Every row gives one point. Two turns around zero, p and q, are shown by what they do to some points. Where does a point land after both, in the order given? Backwards means that the second turn is done in reverse. Each puzzle has new turns, and all numbers are rounded.

Turn p:
[-11,-19] -> [-15,16]
[35,24] -> [14,-40]
[-23,-5] -> [1,23]
Turn q:
[13,10] -> [7,15]
[-3,14] -> [-9,11]
[24,13] -> [15,23]
[-34,-37] -> [-12,-49]
Where do these land?
p, then q: [3,15] -> [15,0]
p, then q: [-35,-1] -> [-9,34]
q, then p: [30,-23] -> [-16,-34]
q, then p backwards: [23,24] -> [-33,0]
p, then q: [-20,-15] -> [-19,16]

Turn p:
[-13,6,-17,6,16,-2] -> [-11,-1,-22,-4,-13,3]
[-5,-4,-19,-10,11,4] -> [-12,6,-6,-4,-18,-9]
[21,-20,8,1,1,-2] -> [10,-6,22,-18,0,-3]
[-6,31,16,-4,-9,-5] -> [-12,0,-6,21,27,8]
[2,6,-2,4,-13,-2] -> [3,-7,2,12,1,3]
[-10,3,10,-2,-9,-8] -> [2,8,1,9,8,12]
[11,-22,3,5,3,15] -> [18,0,8,-16,-5,-14]
Turn q:
[3,2,4,13,9,3] -> [5,5,-9,8,10,-1]
[-17,-19,-13,3,18,20] -> [1,-5,-12,28,-18,17]
[-22,2,10,-3,-19,12] -> [5,-7,5,6,-20,-24]
[4,0,13,5,9,-8] -> [-2,10,5,6,14,-2]
[3,4,-6,-5,16,-18] -> [-16,-4,3,-1,16,12]
[12,-7,-5,16,-14,-11] -> [22,-4,6,-11,11,6]
[9,4,-15,-6,-19,12] -> [8,-5,-9,-21,-16,1]
[-6,14,8,-15,10,3] -> [-22,5,-3,2,-2,-10]
[13,0,5,-8,-9,-13] -> [-1,6,13,-16,5,1]
Where do these land?
q, then p: [-5,-10,-1,-9,9,-1] -> [12,2,-9,5,6,-2]
p, then q: [2,-2,6,1,8,13] -> [-12,-2,5,-5,6,7]
q, then p: [-4,-5,-2,48,5,-27] -> [-1,-18,0,-52,0,-9]
q, then p backwards: [16,2,-1,-9,-6,-3] -> [0,-11,6,-3,14,-5]
p, then q: [0,4,-12,-9,-4,10] -> [7,-12,8,-1,10,-4]
p, then q: [-5,14,5,-13,2,3] -> [-6,-12,-6,11,9,-3]
p, then q: [-2,-3,5,-8,-14,5] -> [3,6,-3,-1,15,-7]

Turn p:
[4,12,-5,-1,0,22,2,9,6] -> [-9,12,17,10,-10,3,-1,-7,0]
[-4,-6,-7,5,7,10,6,8,13] -> [-7,0,14,12,8,-4,-6,1,3]
[1,-38,17,6,6,19,-6,7,-18] -> [5,-20,0,15,-4,-37,22,-5,1]
[-4,6,-6,-5,7,-7,13,11,-13] -> [-10,-10,4,-10,-5,1,-8,2,-16]
[-7,-5,15,-18,-3,-10,-3,14,-11] -> [-5,2,-14,-12,-11,-21,-3,8,-9]
[-3,13,5,7,2,-11,8,4,7] -> [-10,-3,-8,1,-1,12,-13,2,3]
[2,1,-8,7,-26,-11,-5,-24,7] -> [25,8,-10,-9,12,14,-4,-13,13]
[-12,12,-11,3,7,3,-8,0,7] -> [-7,3,14,-7,1,9,-3,8,12]
[8,-4,-7,-13,5,7,-6,8,10] -> [-6,16,8,4,6,-6,6,5,-7]
[8,4,12,1,-6,-11,9,-48,-9] -> [40,-10,-20,3,-6,26,5,6,-3]
[6,5,-5,7,0,-10,-10,10,1] -> [-14,2,-5,-8,7,5,5,-5,3]
Turn q:
[-8,-10,10,7,19,-3,9,7,-12] -> [-1,7,-2,-14,8,-3,2,25,1]
[-20,6,-10,0,-1,-3,-13,1,-13] -> [17,-2,-3,1,9,6,-21,3,-5]
[-17,-8,-22,3,-5,6,12,-15,12] -> [-3,1,-21,-5,-24,8,-15,-4,-6]
[2,-7,3,16,-11,-1,-1,6,-15] -> [6,-6,1,-8,5,7,-1,3,22]
[-4,12,10,-8,-20,-5,-5,4,-12] -> [17,-2,22,-3,3,4,-4,-10,3]
[9,9,8,-2,9,27,-12,-12,8] -> [-24,-2,8,21,4,16,2,0,-9]
[6,-20,-11,-7,20,-10,19,12,-10] -> [10,-3,-20,-13,-3,-12,20,22,-5]
[8,1,8,-13,-5,-4,-13,1,21] -> [-12,-8,10,7,1,-16,1,-16,-8]
[17,7,3,15,-5,4,13,12,8] -> [-9,11,-3,-7,4,5,19,-13,13]
[9,10,3,-11,-1,-11,-11,-17,14] -> [-4,3,9,22,-8,-16,-3,-11,-5]
Where do these land?
q, then p: [7,10,-15,16,-24,11,-7,-4,13] -> [26,5,14,10,7,11,4,2,20]
q, then p: [15,6,9,-20,12,-17,11,2,-14] -> [-14,-10,-20,7,-6,8,-10,-11,-20]
q, then p: [-8,13,-5,12,-4,9,8,-2,7] -> [7,9,14,-3,-11,9,2,1,7]
q, then p: [6,-6,-10,-23,5,-20,22,14,-15] -> [-3,2,-14,0,5,5,-4,-16,-39]
p, then q: [11,-16,11,9,1,-2,6,-3,11] -> [-4,8,-22,3,3,-1,-2,6,12]
p, then q backwards: [-16,1,-7,-3,0,12,-9,-13,11] -> [0,5,14,8,-5,-11,2,-5,-19]
p, then q: [-13,-10,-3,11,12,1,-10,-14,-11] -> [-13,-7,-2,-15,-7,-14,17,3,-2]
q, then p: [-13,12,6,-6,-18,12,-9,-9,-1] -> [11,2,-5,7,-15,-7,17,-1,15]
p, then q: [-12,1,1,15,-6,-16,-10,13,7] -> [-7,-3,-10,2,-2,-12,-15,-4,-20]
q, then p backwards: [15,5,12,-16,12,6,-10,3,4] -> [13,-14,-8,0,19,10,2,8,0]
q, then p: [6,-17,2,4,9,5,9,12,-11] -> [-9,3,9,4,6,-12,-12,3,-16]
